Every row gives one point. The points of each table are mixes of a few directions, plus a little noise. How many directions does each table use, and how many do they share? Where both have some left over, give the other angles between the two spaces (their principal angles), to ten degrees, smallest first.
In the rows, 128 means zero.

First (5 x 3)
[[ 27 203  72]
 [167  99 150]
 [123 132 125]
 [168  98 151]
 [154 108 143]]
Second (5 x 3)
[[191  81 163]
 [ 38 195  78]
 [133 124 131]
 [111 141 118]
 [167  99 150]]
Directions: first 1, second 1, shared 1

First (5 x 4)
[[132 105 133 211]
 [123 161 121   7]
 [127 138 126  92]
 [128 127 128 129]
 [132 108 132 200]]
Second (6 x 4)
[[123 159 122  18]
 [128 128 128 129]
 [124 151 123  45]
 [131 112 131 184]
 [133 100 134 228]
 [130 118 130 163]]
Directions: first 1, second 1, shared 1

First (10 x 8)
[[146 107  96 113 122  95 113 104]
 [ 49  54 169  32 208 166  82  99]
 [105  72 135 188 115 177 170  86]
 [103 143 173 158 128 163 145 149]
 [195 205  96 239  52 128 198 164]
 [149  98  73  52 149  81  87 100]
 [ 96 136 197 140 123 106  95 141]
 [145 113 113 155 101 103 129 106]
 [155 178 101  53 152  93  94 167]
 [136 171 128 149 128 169 166 165]]
Second (9 x 8)
[[131 139 132 133 122 128 134 133]
 [134 146 136 158 130 132 109 169]
 [127 127 126 115 123 126 143 108]
 [153 241 165 181  73 128 189 179]
 [108  32  98 107 186 133  46 121]
 [114  65 107 101 160 129  91 103]
 [109  26  98 126 201 137  13 152]
 [142 202 150 137  80 123 201 122]
 [134 175 138  95  77 117 226  64]]
Directions: first 4, second 2, shared 1; angles 70

First (7 x 9)
[[163 171 146 118 130  72 116 140  90]
 [125  97 150  75 117 137  76 132 104]
 [169 243  89 249 157  55 243 131 156]
 [ 94  64 133  89 117 184  93 120 138]
 [111  97 129 113 123 157 115 123 136]
 [120 142 102 179 137 138 179 120 164]
 [115  85 148  74 115 152  75 129 110]]
Second (10 x 9)
[[115  96 162  90 101 132  88 161 138]
 [117  68 170 212 127  50 185 117 158]
 [157 193 117  27 116 152  94 129 150]
 [ 81 116 108 119 107 163  89  93 126]
 [115  67 140 173 144 137 124 152  79]
 [126 213  63  70 126 184 102  77 130]
 [134 119 115 189 157 158 141 191  72]
 [171  69 187 104 146  98 126 184  98]
 [143 135 107 176 160 104 178  86 116]
 [120 205 108 120  97 101 155  88 215]]
Directions: first 2, second 5, shared 1; angles 50

First (11 x 12)
[[123 103 163 112 124 136 135 108 149 115 156 157]
 [188 139 117 108 109 129 133 120 117 181 132 139]
 [122 129 155 116 124 132 127 103 157 114 127 132]
 [103 111  96 116 155  86 119 151 101 165 118  83]
 [145 177 119 117 146 115 136 143  81 126 129 113]
 [ 72  59 101 195 112 155 110 151 172 101 108 136]
 [147 197 160 113 131 136 136 105 125  91 122 128]
 [167 168 128 122 114 137 130 114 129 138 114 129]
 [148 175 159 115 121 140 132  98 144 104 120 134]
 [ 96  65 112  85 170  68 131 155  80 184 168 103]
 [ 98  84  96 210 103 174 119 161 153  89 113 154]]
Second (9 x 12)
[[170 142   7 142 179  98  68  55 179  74 236 118]
 [ 93 117 228 117  85 153 177 189  86 173  38 136]
 [126 127 133 127 126 129 130 131 126 130 124 129]
 [132 129 115 130 133 125 121 120 134 122 140 126]
 [122 126 143 126 121 132 135 137 122 135 114 129]
 [138 131  98 131 141 121 113 110 140 115 154 126]
 [130 128 123 129 130 127 125 125 130 125 132 127]
 [118 125 158 125 116 136 143 146 116 141 101 130]
 [122 126 146 126 120 133 137 140 120 137 112 129]]
Directions: first 5, second 1, shared 0; angles 90

First (9 x 18)
[[119 116 151 118 119 138 144 138 144 120 117 121 118 127 120 125 111 126]
 [120 106 166  74 117 121 170 135 160 111 153 112 131 131 120 138  92 127]
 [ 99  87  98 137 153 152 127 198 137 133 101 155   7 124 142  40  51 179]
 [151 151  72 162 184 148  75 132  94 141 103 144 105  97 132 115 143 143]
 [114 120 139 128  99 112 144 126 134 130 143 130 133 150 135 123 128 125]
 [140 142 167 109 113 128 142  98 139 115 130 103 189 123 110 180 154  96]
 [145 136  63 134 180 119  92 139  99 144 148 151  93 114 147 100 119 162]
 [126 147 130 158  87 101 124  94 112 140 144 130 179 157 137 149 180 106]
 [137 149 167 134 101 131 135  91 132 120 116 106 197 128 110 181 174  87]]
Second (11 x 18)
[[ 78 103 152 138 156 145 103 143 135 130 158 156 180 165  82 131 112 154]
 [110 149 182 123  64  99 140 174 102 123 110 124 117 112 128 123 133 114]
 [143 146 117 127 121 135 155 107  94 132 110  99 108 116 132 166 165  96]
 [143  87 111 156 120 126 113 103 205 121 121 127 156 139 139  96  76 136]
 [ 91 115 119 150 160 149 121 112  84 140 155 124 161 155  82 172 155 123]
 [143 137 123 138 115 135 124 119 103 123 113 106  83 100 134 111 165 108]
 [135 108  57 133 197 124 100 104 133 145 181 151 150 153 131 127 103 164]
 [124 139 153 135  70  99 149 145 111 129 108 109 128 119 134 141 127 104]
 [203 153 123  59 163 178 184  87 226 109  67 127 103 113 183 144 115 120]
 [125 152 126  90 173 143 130 141 105 132 146 152 117 131 126 141 145 148]
 [115 121 145 157  67  75  88 174 112 125 140 132 105 105 136  57 110 140]]
Directions: first 4, second 6, shared 1; angles 50, 50, 50

First (8 x 20)
[[113 116 128 155  73 130 158 139 119  89 134 144 170 104 114 114 111 108
   97 168]
 [123 144 195 186 135  51 191 115 117 180 131 152 176  78  48  74 127 106
  121 160]
 [ 92 135  79 130 129 225  57 177  95  25 157 163  98 197 158 189 141 160
  137  99]
 [109 113 139 147 101 135 141 133 106 108 141 180 165  99 102 142 131 111
  119 174]
 [161 133  93 103 102 116 143 121 178 127  98  21 100 154 187  76  91 134
  101  83]
 [120 100 106  63 178 199  42 122 102 133 144 206  92 142 153 243 177 145
  184 134]
 [143 139 156 130 158  84 146 109 138 183 118 115 126 113 107 104 133 125
  139 121]
 [164 142 127 109 146  86 144 107 169 178 101  45  98 140 154  79 111 136
  127  84]]
Second (8 x 20)
[[131 135 108 105 138 140 115 128 151 131 116  85 101 175 173 139 118 131
  133  82]
 [143 135 143 131 174 126  97 127 101 145 143 167 108  99  83 127 162 159
  155 144]
 [158 122 160 151  83  47 208 101 153 172 106  87 172  55  94  39 100 100
   89 171]
 [135 163 175 105 248  82 109  98 140 249 118 122  83 171 119 157 161 137
  196  55]
 [126  64  73  90  18 186 131 129 133  52 123 145 167  85 180 161 103  99
   82 205]
 [114 140 102 144 133 178  86 162 103  62 149 145 106 160 128 141 138 160
  130 112]
 [122 121  92 132 110 188  83 158 100  50 149 157 114 130 129 144 139 158
  122 146]
 [ 96 145 171 166 119  78 194 122 143 164 120 117 173 151 117 115 103  81
  117 109]]
Directions: first 4, second 5, shared 4

First (8 x 32)
[[ 90 107 175 170  99  84 176  38 146 119 172 128 123 128  97 109 174 183
   64 158  97 126  59 136 126 141 138 177 179 111 180 166]
 [138 139 102 126 152 133 101 165 119 140 124 132 141 110 143 130 127 109
  160 128 132 118 156 124 151 129 123 117 112 164  75 109]
 [140 137 105 117 145 140 106 165 121 135 117 130 135 121 141 133 117 107
  156 121 137 124 155 123 138 126 123 112 110 147  93 111]
 [110 123 133 158 134 100 133 105 131 135 158 132 141 106 122 115 161 147
  116 150 108 114 107 127 151 139 129 153 147 158 105 135]
 [142 133 120 107 127 149 122 151 125 124 105 126 121 141 134 137 103 112
  140 111 143 137 147 128 114 120 128 109 113 112 137 120]
 [162 145  97  82 140 173  98 196 115 128  81 125 122 145 149 150  78  83
  173  94 161 140 182 123 111 113 121  82  85 116 115 101]
 [135 139 100 129 155 130  98 166 119 141 127 134 144 105 144 130 132 111
  160 131 128 113 154 123 155 131 122 120 112 171  68 108]
 [105 104 189 136  71 114 192  41 150 101 138 119  97 169  94 121 131 172
   54 130 121 153  65 141  78 126 140 155 167  48 249 172]]
Second (9 x 32)
[[138 120 134  95 109 149 145 140 118 104 104 129 105 165 136 135  89 120
  130 101 153 158 145 133 100 123 123 116 108  79 170 132]
 [143 122 103 125 141 157  99 160 129 150 105 154 129 103 119 142 120  99
  148 116 139 131 164 121 124  98 127 100 129 155 107 112]
 [107 115 141 122 124  92 167 125  93  84 162 131 121 155 164 103 126 157
  134 129 135 147 126 136 160 170 110 174 102 117 110 142]
 [143 125 137  93 104 157 142 135 128 110  95 122 103 168 127 141  86 116
  123  99 153 155 139 133  86 115 128 106 113  69 187 132]
 [ 95 139 169 147 115  66 174  69 126  97 182  84 136 157 144  98 159 184
   94 160 100 111  59 138 151 187 131 187 133 104 142 156]
 [134 138  96 170 164 135  70 139 154 191 129 146 162  51  98 139 172 106
  139 153 101  85 135 114 150  97 139 105 164 216  64 104]
 [129 115 105 131 146 131 114 159 111 133 130 160 133 104 137 126 129 115
  154 124 136 135 164 123 153 122 117 128 118 167  78 117]
 [101 133 147 153 131  76 152  93 121 113 176 108 142 130 143 102 162 167
  114 158 103 110  87 133 164 171 126 176 133 140 106 143]
 [161 143 120 116 118 188  91 133 172 170  68 119 121 119  84 166 108  88
  115 111 132 119 132 122  63  71 151  61 152 105 187 114]]
Directions: first 2, second 3, shared 1; angles 30

First (11 x 32)
[[137 105 106 128 150 150  80 137 134 140  82  88 148 109 104 146 124 148
  147 181 127 113 127 131 131  90 144  77 111 103 134 106]
 [124 161 148 122 133 133 128  99 139 140 105 152 164 126 121  84 149 125
  168 131 125 173 144 105 145 143 102 132 129 128 116 102]
 [143 125 117 117 155 131  88 135 126 150  83  86 149 108 103 134 143 144
  146 185 139 131 135 101 110 115 119  94 118 111 136 107]
 [ 98 129 149 145  65 184 186  77 165  83 158 247 154 156 136  88  92 110
  158  37  75 165 111 207 213 138 160 154 131 146  85 121]
 [100 122 117 181 150  74 119 166  99 128 194  80  47 149 210 144 112 119
   78  85 150  42 140 123 137  81 147 146 133 123 159 175]
 [133 148 141 114 131 122 135 117 128 136 119 136 142 125 120 109 146 125
  139 134 133 157 135 106 117 152 105 139 133 133 123 120]
 [118  98 117 145  98 109 170 159 112  94 204 136  60 149 163 175  94 115
   58  67 126  72 104 173 118 130 161 164 141 149 138 184]
 [119 165 142 138 160 121  94 105 133 159  92 117 162 122 137  74 156 132
  181 152 138 156 160  82 150 113  99 113 122 111 128  94]
 [151 137 132  93 132 127 129 126 127 140 100 121 151 113  91 133 151 133
  133 166 136 162 127 101  90 162 103 127 130 133 126 117]
 [138 104 113 120 124 134 124 144 125 122 126 111 119 121 113 161 117 134
  108 143 127 110 114 143 110 123 143 116 125 127 133 136]
 [145 115 125 105 110 123 155 142 121 115 146 132 113 126 110 160 125 125
   93 125 131 129 109 137  91 161 127 147 136 145 128 148]]
Second (10 x 32)
[[113 125 129 159 119 109 137 134 118 127 158 141 111 139 136 131  80 105
  121  89 140  87 106 148 144 120 141 150 142 117 147 135]
 [159 152 128  73 118 151 101  99 129 180 103 133 159 109 118 115 140 144
  138 152 112 180  98 114 116 150 115  94 100 110 134 142]
 [ 68  84 122 174 140 108 173 194 123   7 143  75  99 155 124 163 168 124
   69 132 122  81 245 158 152 124 139 157 161 189  84  80]
 [114  98 130 173 115 112 156 139 112  79 155 122 103 145 127 160 123 118
   95 108 133  81 159 144 155 127 139 135 161 140 122 127]
 [158 113 129 143 151 147 138 119 170 129 110 170 118 114 130 131 136 140
  194 147 152 137  83 106  70  95 132 151 132 133 116 141]
 [131 174 144 143 139 101  89  91 107 199 134 127 135 129 164  82 118 120
  155 110 143 128 114  84 159 119 105 110 124  85 163 143]
 [105 152 124 106 145 126 113 148 136 147 119 120 139 124 135  98 113 120
  138 124 126 142 121 134 117 125 127 145 103 128 135 111]
 [132 126 131 153 103 114 132 113 108 148 163 153 114 138 130 138  67 105
  117  81 136  90  82 147 154 130 141 132 143 100 159 153]
 [142 127 115  46 141 172 119 142 156 112  68 100 165 105  98 131 208 169
  125 205  94 211 168 120  81 152 114 101  90 165  83 103]
 [156 128 129 112 109 139 122 103 122 149 124 140 138 121 118 137 128 135
  126 134 121 143 105 125 129 141 126 103 125 114 134 146]]
Directions: first 4, second 5, shared 1; angles 30, 80, 90

First (8 x 32)
[[114 113 130 103  99 116  98 110  91 165 121 121 103 193 177 112  86 139
  134 202 110 135 132 135 100  92 140 110  83 143  82 109]
 [183 132 147 161 155 115 172 183 208  93 168 134 144 103 103 152 129 112
  131  50 137 129 140  95 114 159 107 147 146 121 196 146]
 [142 124 152 181 157 169 161 136 202 150 129 132 152 104  79 137 123 123
  152  57 157 111 190 180 149 180  84 156 169 125 211 140]
 [100 148 107 127 122  97 112 100  97 145 104 147 127 149 174 111 147 133
  113 156 150 119 126 125 132 100 125 144 169 158 129 125]
 [141 153  90  60 110 155 128 155  83 120 119 106  71 156 177 147 155 136
  136 110  91 124 101 126 101 108 169  74  57 125  60 123]
 [ 82 130 112 112 113 130 109  92  60 138 116 118 105 135 148 113 143 141
  120 180 130 121 102 149 138  99 138 110 117 133  69 122]
 [145 106 148 152 146 124 104 114 187 114  97 165 226  62  37 123 109 104
  117 114 129 155 149  89 182 174 129 186 193  99 207 123]
 [117 116 137 128 123 119 140 135  93  98 171 101  95 120 128 130 129 136
  121 154 121 127  82 122 112 110 131  97  88 117  72 133]]
Second (9 x 32)
[[117 119 104  93 125  98 127 124 107 130 121 115 145 124 150 144 167 136
  118 123 126 128 132 103 143 117 110 171 162 135 119 126]
 [161 199 150 159 132 195  74 113 174  89  45 204 180  74  32 100  93  80
  128 104 102 152 102 119 146 161 227  79 114 128 170 122]
 [ 91 111 108 136 140 133 134 100 105 151 123 123 127 110 129 119 156 142
  122 136 158 114 142 159 166 137  98 145 167 110 136 130]
 [150  87 123  63  98  94  87 129 129 164 102 125 163 183 160 136  86 129
  132 176  82 160 162  79 115 111 136 169 111 131 119 101]
 [112 105 144 162 142  91 180 143 132 117 199  92 108 122 144 144 151 144
  127 113 163 107 128 138 118 121  61 157 157 138 128 148]
 [128 144 109 121 120 104 114 122 116 152 112 149 109 174 188 110 120 130
  120 154 136 126 135 120 110 104 136 119 131 147 135 121]
 [183 132 194 168 116 176  94 141 198 126 116 165 139 151  67 102   7  97
  152 158  89 160 134 134  87 150 189  64  40 119 154 116]
 [122 120 113 107 126  86 159 148 106 121 166  95 103 146 181 151 166 143
  124 117 135 116 121 111 109 103  94 151 137 145 103 136]
 [ 90 136 106 143 153 174 183 131  87 101 167  82  77  64 104 146 207 148
  130  73 159  89  96 189 159 145  99  98 129  98  89 153]]
Directions: first 6, second 6, shared 4; angles 30, 80

First (9 x 32)
[[148 202 102 217 111  63 158 190 135 147 193 140 134 143 117 103 113 118
  136 194 146  19 117 189 139 196 169 140 145  88 212  99]
 [107  80 117  85 133 163 122 104 129  82 122 192 146 127  87 213 165 118
  190 145 146 174 158  71 114 115  88  79 151 204  71 170]
 [105 115 168  62 100 168  94  87 141 144  80  63 105  82 165  59  99 137
   67  67  83 189 127 112 127  59 127 176  92 142 105 128]
 [126 168 134 147 100 110 128 143 140 147 145 104 119 110 140  77 104 126
  104 141 116  92 122 158 134 133 152 160 122 116 168 112]
 [124 131 159 107 128 134 113 109 123 156  97  71 104 112 170  66 106 140
   74  82 102 153 107 151 134  94 133 163 108 101 130 113]
 [151 118  99 155 141 123 142 149 129 117 143 148 150 155 107 163 137 127
  147 139 140 108 142 102 126 158 139 111 118 107 128 126]
 [113 137 145 125 138 115 128 119 113 132 126 138 111 124 138 128 138 127
  138 139 139 131 107 170 131 124 108 117 162 143 130 133]
 [150 124 105 167 162 106 149 149 111 122 145 161 141 167 113 174 149 128
  158 148 156 103 121 138 129 168 125  94 145 102 132 125]
 [127  76 123  86 139 169 117 103 130 105 100 137 142 132 115 168 142 131
  139  97 123 183 151  63 119 105 111 112 108 148  75 147]]
Second (8 x 32)
[[ 92 154 126 210 147  61 128 181  99 127 182 142 114 134 111 129 138  56
  140 147 163  61 131 109 122 161 158  91 158 116 138  98]
 [108  85 134  77 121  95 151 119  43 141 102 134  97 155 185 156 126 121
  132 131 109 196 162 249 117 197 140  81 165 109 121 179]
 [ 59 128 194 134 100  74 121 129 116 155 122 159  72  98 143  96 152  72
  134 115 157 108 157 156 118 110 121 141 192 131 133 108]
 [127  96 119  92 163 186  99  96 133  96 117 103 141 125 118 153 126 145
  128  97 122 186 107  53 123  79 100 105  89 173  65 135]
 [172 119 101  97 119 139 156 122 112 135 105 124 147 153 150 143 115 171
  121 143  97 156 133 196 135 174 139 130 119  98 151 164]
 [165 145 105 144 147 180 112 123 188 107 134 112 168 119  87 125 125 157
  122 121 127 107  94  31 139  77 114 154  80 145 118 107]
 [157 151 103 117 100 159 127 125 166 123 153 104 143 127 127 111  94 179
  127 150 114 119 123 139 130 129 132 156  79 143 151 121]
 [143 145 141 152 127 130 131 130 167 139 109 146 141 113 104 110 148 125
  120 120 136  89 117  90 141  97 121 167 141 109 146 112]]
Directions: first 4, second 5, shared 1; angles 30, 50, 70

First (10 x 32)
[[ 86 145 141 113 166 106 114 150 106 142 103  98 104 139  74 122  91 128
   68 122 149 189  93 162 170 135  89 115 135 157 132 161]
 [124 131 132 119 141 130 119 132 117 136 114 129 130 136 112 129 121 118
  124 131 119 133 128 131 133 133 121 128 132 125 132 154]
 [119 134 133 119 143 126 119 134 115 136 114 124 125 136 107 127 118 120
  116 130 125 142 123 135 138 133 117 126 132 130 131 152]
 [165 109 108 158  73 142 156 103 168 102 174 148 139 101 200 135 168 150
  180 124 133  74 153  98  88 112 168 137 114 114 118  49]
 [166 105 102 172  56 137 170  97 186  91 195 143 131  88 221 132 174 168
  178 118 151  72 150  99  86 106 175 134 107 123 111   7]
 [105 141 143 103 168 121 105 147  96 148  91 119 125 149  75 125 102 107
   99 133 117 161 113 145 153 141 101 124 139 132 136 194]
 [172 110 111 147  84 149 146 105 154 111 158 159 151 111 188 134 167 132
  190 132 110  66 163  93  84 119 168 142 119 101 121  85]
 [108 143 148  90 183 128  93 149  79 159  71 126 136 164  59 127  97  89
  106 140  97 158 121 141 152 148  99 128 146 120 141 234]
 [ 92 143 139 118 158 109 119 146 111 139 110 101 106 136  84 123  98 130
   76 124 148 180  97 158 163 133  96 116 133 155 131 151]
 [143 120 120 141 105 133 140 117 145 118 147 135 132 117 158 130 144 137
  148 126 131 106 138 116 112 121 144 131 122 124 123  94]]
Second (8 x 32)
[[172 158 119 160 102  97 120 144 162 132 121 183 165 113 126 135 139  93
  102 127  82 159 119 127  98 151 142 100 132 142 163 123]
 [178 127 133 139 121 138 109 126 132 138 133 161 121 128 123 133 138  86
  113 125 102 122 146 125 116 134 163 116 125 112 152 112]
 [ 45  92 136  83 164 161 149 107  85 118 134  44  87 146 133 117 108 194
  169 132 199  93 129 131 172  96  92 167 126 119  73 143]
 [115 113 134 114 139 145 128 119 112 128 133 107 108 136 128 125 124 137
  138 128 145 112 136 128 141 117 128 139 126 117 115 127]
 [ 60 124 122 108 141 121 153 127 118 115 123  79 131 131 134 121 115 185
  150 133 167 129 107 131 148 117  83 147 131 145  92 147]
 [ 43 109 128  94 153 139 155 118 101 115 127  55 111 138 135 118 110 198
  163 133 188 113 114 132 161 106  80 159 128 135  78 149]
 [206 155 123 166  99 106 106 142 162 139 125 203 156 115 122 137 146  65
   92 124  67 152 133 125  92 153 167  95 129 130 177 112]
 [204 146 127 160 105 117 105 138 154 140 128 194 145 118 122 136 145  66
   97 123  74 143 139 125  98 148 170 100 128 123 174 110]]
Directions: first 2, second 2, shared 0; angles 60, 90

First (10 x 32)
[[180 132 120 160  73 117 156 136 191 138 104 121  76 156 135  89 158 157
  174  99 109 192 183 115 192 120 107  78 119 111 162 119]
 [106 158  68 158 133  93 117 119 152 100  56 106 117 120 169 107 212 152
  188  78 136 198 189 144 149 124 108  74 117  89 158 112]
 [107 116 156 101 154 148 119 124  87 134 165 139 157 115 110 155  84 108
   83 162 137  69  79 128  86 134 145 171 136 151 102 139]
 [104 121 143 106 158 139 116 124  90 127 152 136 158 113 118 154 100 107
   94 153 136  81  89 134  92 133 144 163 133 146 101 136]
 [ 29 143 106  99 218 122  78 111  45  93 115 120 205  77 141 179 139  96
   97 141 164  74  83 160  41 138 147 175 136 129  93 130]
 [173 132 124 152  81 124 151 136 178 139 112 126  85 150 134  96 146 153
  161 107 110 177 168 113 178 121 113  90 122 115 155 123]
 [213 135 111 176  39 110 171 140 229 146  95 119  44 174 141  65 173 173
  199  82  96 231 211 106 231 115  95  50 112 101 182 113]
 [117 110 163  98 149 150 122 129  88 137 174 142 154 120 101 153  75 102
   78 166 132  64  73 122  88 134 146 176 139 155  97 143]
 [157 137 108 152  93 114 144 129 173 126  98 120  91 144 143  98 165 152
  171  98 119 187 176 122 173 123 110  86 121 107 158 120]
 [ 93  98 185  71 181 164 107 125  46 138 206 152 191 106  90 182  35  80
   35 198 143   7  26 126  45 139 165 219 146 178  69 151]]
Second (8 x 32)
[[121 146 119 145 168  83 193 123 142 204 123  77 180 112 103 107 141 109
  196 137 131 109 128 118 151 118 152 110 172 118 159 114]
 [ 38  65  81 135 153  95  67 178  94  97 112  74 167  25 229 122 153  74
  116  32  96 136 169 130 146  81 147 103 179 127 202 149]
 [ 66 107 127 185 167 119  60  44 113  58 109 140 139 166 203  87 136 146
   62  97 171 142 159 145  63 172 104 185  95  94 162 115]
 [144 131 140 126 114 108 202 127 134 213 158 109 149 142  84 114 107 103
  169 191 118  99 104 102 158 140 140 132 146 110 169  98]
 [143 176  97 142 122 136 104 108 154  68  68 151  88 160 134 136 188 184
  153 106 146 194 165 159 122 138 104 100  86 112  88 125]
 [229 153 142  48   8 204 138 200 140 106 148 205  22 157  55 196 111 157
  125 192  88 157  94 124 169 122 105  95  73 156  44 136]
 [146 138 138  67 113 143 113 170  92 137 141 141 118  87 103 150 106 107
  102 122 138  85  83 114 112 116 100 114 125 163  87 143]
 [136 108 180 176 180 136 147  74 154 141 166 128 162 175 114 112  81 144
  100 148 136 102 122 134 103 137 171 186 148 146 113 144]]
Directions: first 2, second 6, shared 1; angles 40
